Every row gives one point. Before rounding, the points of a table are all equally far from one centre. They may lie mostly on one side of it. Where is the centre, to within rounding?
In the rows, zero is written as 128.

Points, 6 rows:
[[ 81 139]
 [108 106]
 [ 92 169]
 [155 140]
 [ 81 135]
 [ 86 122]]
Centre: [118 142]

Points:
[[158 128 153 120 101 138 119  89 145]
 [139 189 126 115 113 162  78 139 146]
 [110 147 132 149 108 206  60 146  99]
 [132 148 124 149 105 120  98  97 159]
 [ 97 115 140 130 107 176 103 151 148]
 [ 80 167 118 114  94 134 116 101 116]
 [114 153 144 155  87 180  71 128 165]
 [120 137 143 118  71 187  84 137 145]
 [108 158 109 142  81 149  93 145 143]
 [149 162 144  84  91 161 104 138 124]
 [134 169 119 161  84 142  83 108 151]
 [ 69 146 117 136  86 156  97 141 103]
 [129 157 167 144  83 101 100 116 147]]
Centre: [119 151 156 139 115 155  93 116 108]

Points, 29 rows:
[[120 167 129  61 129 123 128  77 131 114  95 126 164  76 162  98 158 193
  120 135 112 122 114  89]
 [ 66 137 115 110 120 158 115 138  94 106  95 128 204 107 142 109 137 171
  161 101 141 111 139 109]
 [101 130 169  88 104 143 133  96 132 147 145 175 121 132 182 102 137 157
  185 111  87 119 132 133]
 [ 74 145 119  94 131  89 127 106 110 148 133  81 164  99 164  65 101 176
  155 121  92 120  95 144]
 [ 98 162 129 131 101 148 136 143 101 181 127 114 171 108 154 111 121 164
  165 115 129  94 160 147]
 [114 140 165  80 131 113 125 116  90 167 108 108 195 153 120 139 146 206
  142 141  78  82 113 128]
 [106 136 128  95 146 103 130  88  63 132 136 124 174 118 206 110 116 172
  141  84 137 110 115 109]
 [124 123 131 103 113 167 100 139 112 123 136 112 170  83  96  93 123 165
  175 135 131  83 106 135]
 [123  96 161  93 145 126 134 100 104 117 131 127 169 108 188 110  88 134
  149  93  74 106 131 120]
 [111 141 106 109 150 156 141 112 140 133 149 167 181 117 184 129 121 159
  179 131 108  73 137 118]
 [ 99 142 115  86 139 143 137 124 127 171 156 130 123 113 164 125 145 164
  176  70 116  70 130 153]
 [ 66 144 146  77 154 159 120  93  96 131 112 162 195 119 168 105 127 161
  165 126  86 124  91 129]
 [145 142 146 116 150 140 128  93 144 120 117 119 136 155 156 122 110 183
  113  94  69 139 108 146]
 [129 163 136 143 143  90 130 133  90 146 111 115 192  90 151 116 144 207
  163 136 129  78 103 124]
 [ 94 122 114 142 149 129 146 118 132 161 106 112 152  89 149  75 135 208
  136 141 117  85  81 155]
 [128 181 183 121 130 135 127 111  94 155 103 123 175 108 154 108 140 186
  124  86 143  72 107  86]
 [ 99 118 133 113 128 113 119 103  80 129 136  94 133 105 170 134 151 107
  141 134  88  68 163 136]
 [120 169 122  80 128 148 138 111 103 127 154  93 152  76 159  86 154 162
  141  73 126 112 117  88]
 [ 88 127 101  76 106 127 161 139 108 116 127 112 164 130 129 118  96 183
  133  72 141  83  86 135]
 [ 91 132 115 102 105 133 129  98  88 145  98 118 206  99 157 137 107 146
  174 124  89 103  82  84]
 [115 192 142  71 134 146 149  96 130 127 142 107 137 144 107 130 132 140
  171 119  72  50 141 109]
 [ 84 137 127 100 101 158  96 113 118 122  97 117 183 105 169 132 143 200
  173 126 113  71 134 127]
 [106 150 138  78 149 128 141 128 148  86 154 112 150 151 166 146 106 178
  187  89 126  99 121 129]
 [128 137 168  95 157 118  87  74 114 111  93 120 182 111 143 126 111 152
  112 150 115 123 124  88]
 [108 123 125 126 134 102 176  73 112  99 141 137 170 132  88 144 148 176
  192 119 130 105 159  98]
 [110 171 112 100 128 124 157 105  88 138 157 140 181  83 145 115 114 184
  182 145 123  83 142 148]
 [107 130 164 106 170 129 175  78  73 142 130 128 161 148 143  96 103 201
  173 125 144  73  86 139]
 [107 125 152 141 124 139 153 145 118 138 134 140 140  83 173 126 102 144
  129 159 134  75 132  90]
 [ 95 119 120 101 116 101 139 124 116 132 147 137 163 101 198 149 128 139
  135 109 151 127 135  95]]
Centre: [104 138 140 108 134 121 143 102 115 129 117 122 145 127 133 113 137 156
 150 121 116  99 113 116]

Points, 28 rows:
[[134 145 122 154 161 119 131 113  80  77 128 111 139 131 127 163 173  94
  104 133 152 118  70 100]
 [128 159 102 144 142 133 135 137  81  94 119 139 127 151 111 170 120 109
   77 154 143 123  71 122]
 [114 167 123 152 135 141 155 126  99  94 121 145 172 142 128 204 156  89
   88 153 142 119 105 107]
 [129 140 140 159 139 143 141 140  88  67  97 117 171 173 108 158 140 136
   79 149 141 105  98 127]
 [121 145 107 150 188 103 127 118 100  59 105 108 154 135  99 182 155 107
  109 146 134 105  81  99]
 [112 127 133 156 152 111 113 146  73  68 126 129 147 146 122 178 167  72
  104 140 136 107 107 127]
 [111 135 100 179 141 127 117 139  85  86  92 129 172 135 151 197 147  79
   84 169 112 115  85 114]
 [112 145 114 145 161 116 114 125  80  86 126 111 121 154 137 166 159  77
   89 146 143  92  81 125]
 [131 115 102 185 172 136 142 133  75  96 139 154 150 152 126 151 167  69
  100 162 122 102  91 125]
 [121 123 110 136 150 112 105 142  99  76 108 126 174 141 118 189 161  93
   96 121 143 106 117 119]
 [126 141 123 167 163 115 130 124  63 113 134 108 174 152 155 156 156  92
  115 156 127  95  55 121]
 [114 151 140 173 120 100 112 121  65  90 116 119 151 141 145 155 147  86
   99 133 141 121  97 117]
 [122 143 112 155 163 100 100 110  82  91 123 146 152 120 131 194 178  96
  114 161 126  97 102 110]
 [107 137 108 165 157 100 149 106  82  94 137 118 162 124 117 181 147  83
   95 140 131 127  90 109]
 [105 128 101 182 167 130 134 154  92  74 127 131 162 114 121 168 148  97
   92 113 102 135  97 126]
 [142 134  99 158 175 138 115 139  75  78 124 129 167 133 144 188 132 101
  103 143 131  99  99 119]
 [141 135 130 166 181 131 116 144  92  97 134 140 166 139 136 200 163  75
  100 124 114 125  93 118]
 [118 144 126 183 127 119 118 161 104  71 128 101 161 156 137 195 171  92
   90 147 139  80  89  99]
 [121 150 118 183 161 110 128 154  55  97 105 136 147 134 139 175 155  74
   99 136 144 107  80  85]
 [127 140 102 168 146 135 137 155  75  76 118 133 155 150 133 159 135  75
   94 143 113 126  62  94]
 [127 136 117 176 174 139 129 141  66  66 126 129 130 158 119 182 159  97
   88 142 109 125  85  98]
 [ 94 150 104 163 175 108 149 140  99  72 137 131 158 123 149 183 154  93
  103 145 137 127 129 120]
 [134 145 131 165 172 115 103 137  66  87 115 110 187 146 111 166 157  81
  105 147 158  80  95  90]
 [123 140  98 151 153 133 121 144  64 115 149 121 149 115 127 170 128  94
  106 146 167 115  80  84]
 [ 81 135  96 195 128 117 139 124  76  99 131 108 144 144 123 186 139 121
  112 144 143  96  84 140]
 [107 123 100 161 130 107 125 109  82  98 127 117 127 176 153 157 155 119
   91 151 161 131  83 119]
 [105 106 118 176 137 111 136 104  93 105 110 104 153 118 137 166 154  98
   78 161 155 132 100 125]
 [128 129 126 166 162 116 138 122  87  79 108 136 169 132 122 191 200 112
  102 154 146 113  76 106]]
Centre: [100 145 119 181 163 133 108 146 118 120 117 126 158 154 117 151 153 116
 115 159 136 122  98 102]

Points, 30 rows:
[[107 104 132 172 141  80 145 163  93  90  90 128 167 128 133 168 121 170
  127 134 122 118 157 134]
 [105 112 186 121 127  59 136 143  81 127  77 117 146 128 117 177 101 145
  130 104 130 142 173 147]
 [138 109 180 116 146  92 136 106  69 103  92 109 136 157 125 168 122 136
  135 119 167 115 139 155]
 [123  93 148 171 180  53 139 131  98 123 104 114 169 128 163 181 141 132
  129 116 153 116 132 157]
 [130  87 150  95 145  55 151 142  69 117 125 118 151 145 146 162 155 144
  115 126 155 123 156 141]
 [ 83 116 159 138 148  50 160 136  78 152 119 118 137 147 138 170 131 122
  116 102 146  92 173 149]
 [134 100 159 131 166  87 138 126  84 120  83  79 156 137 145 170 121 128
  142 145 140 141 160 164]
 [102  85 158 134 144  56 125 145 108 139 110  89 169 111 114 154  98 137
  115  98 159 110 155 150]
 [113  88 160 120 173  60 129 142  64 127  85 142 163 133 132 183 105 123
  120 118 144 111 182 164]
 [114 105 153 140 152  61 114 119  97 107 142 113 147 116 175 166  92 146
  125  99 153 139 168 150]
 [122  86 149 176 139  44 155 128 101 110  91 110 141 126 159 184 141 146
  129 125 139 120 187 134]
 [103 109 152 133 167  53 128 151  91 109 121 127 158 130 137 177 114 110
  158 107 125 129 129 146]
 [ 82 108 152 139 169  57 124 111  92 111 105 102 155 151 128 194 116 128
  126 122 128 125 158 143]
 [119 106 149 133 160  60 103 131  94 155  94  98 153 131 153 128 116 120
  128 115 131 121 187 136]
 [ 88 106 168 129 142  64 144 130  76 125 107 100 150 121 160 170 117 119
  122 105 156  90 175 133]
 [126 101 163 133 154  81 142 137  69 113 104  93 166 100 128 201 109 142
  100 121 146 109 145 160]
 [ 96 103 123 123 134  48 141 133  97 147  92 118 172 146 152 163  97 125
  135 118 120 114 182 125]
 [112 102 154 138 151  77 140 126 104  91 127  97 149 151 141 202 110 116
  111  99 131 125 141 155]
 [123 128 127 115 167  64 129 134  72 112  99 133 175 142 154 175 128 131
  137 117 147 124 198 142]
 [108  93 169 155 166  62 138 141  76 132  83 114 136 128 151 154  94 128
  125 103 157 118 180 148]
 [159 118 174 139 177  68 147 115 100 128 115  98 151 126 160 184 143 147
  138 103 122 111 173 152]
 [140 104 122 157 164  71 107 133  69 105 101 151 129 152 151 159 154 137
  122 124 144 156 155 122]
 [127 110 155 149 159  81 124 170  88 105  91  98 145 130 122 180 112 107
  145 120 147 111 184 124]
 [119  90 169 144 141  51 137 132 125 112 108 114 131 152 138 178 119 114
  131  74 169 132 153 144]
 [111 104 169 173 141  55 137 133  80 112 114 112 173 134 129 185 115 133
  113 115 122 153 156 139]
 [107  66 160 142 148  36 115 141  94 134 113 118 153 117 140 184 121 138
  126  90 147 113 151 134]
 [118  97 137 119 197  79 140 143 112 109  95 125 174 149 152 200 113 116
  135 109 150 112 157 149]
 [118 110 177 130 154  38 123 100  83 148  93 100 151 128 142 165 137 139
  109 104 145 123 158 142]
 [ 94 106 176 136 182  77 141 134 106 136 112 102 186 149 146 194 119 140
  117 126 136 117 165 111]
 [112  90 162 122 149  42 135 142 101 119  95 144 174 139 102 170  97 106
  120 111 171 143 159 145]]
Centre: [129 108 145 136 143 101 140 121 118 142 114 149 140 117 127 170 125 132
 120 128 145 124 159 131]
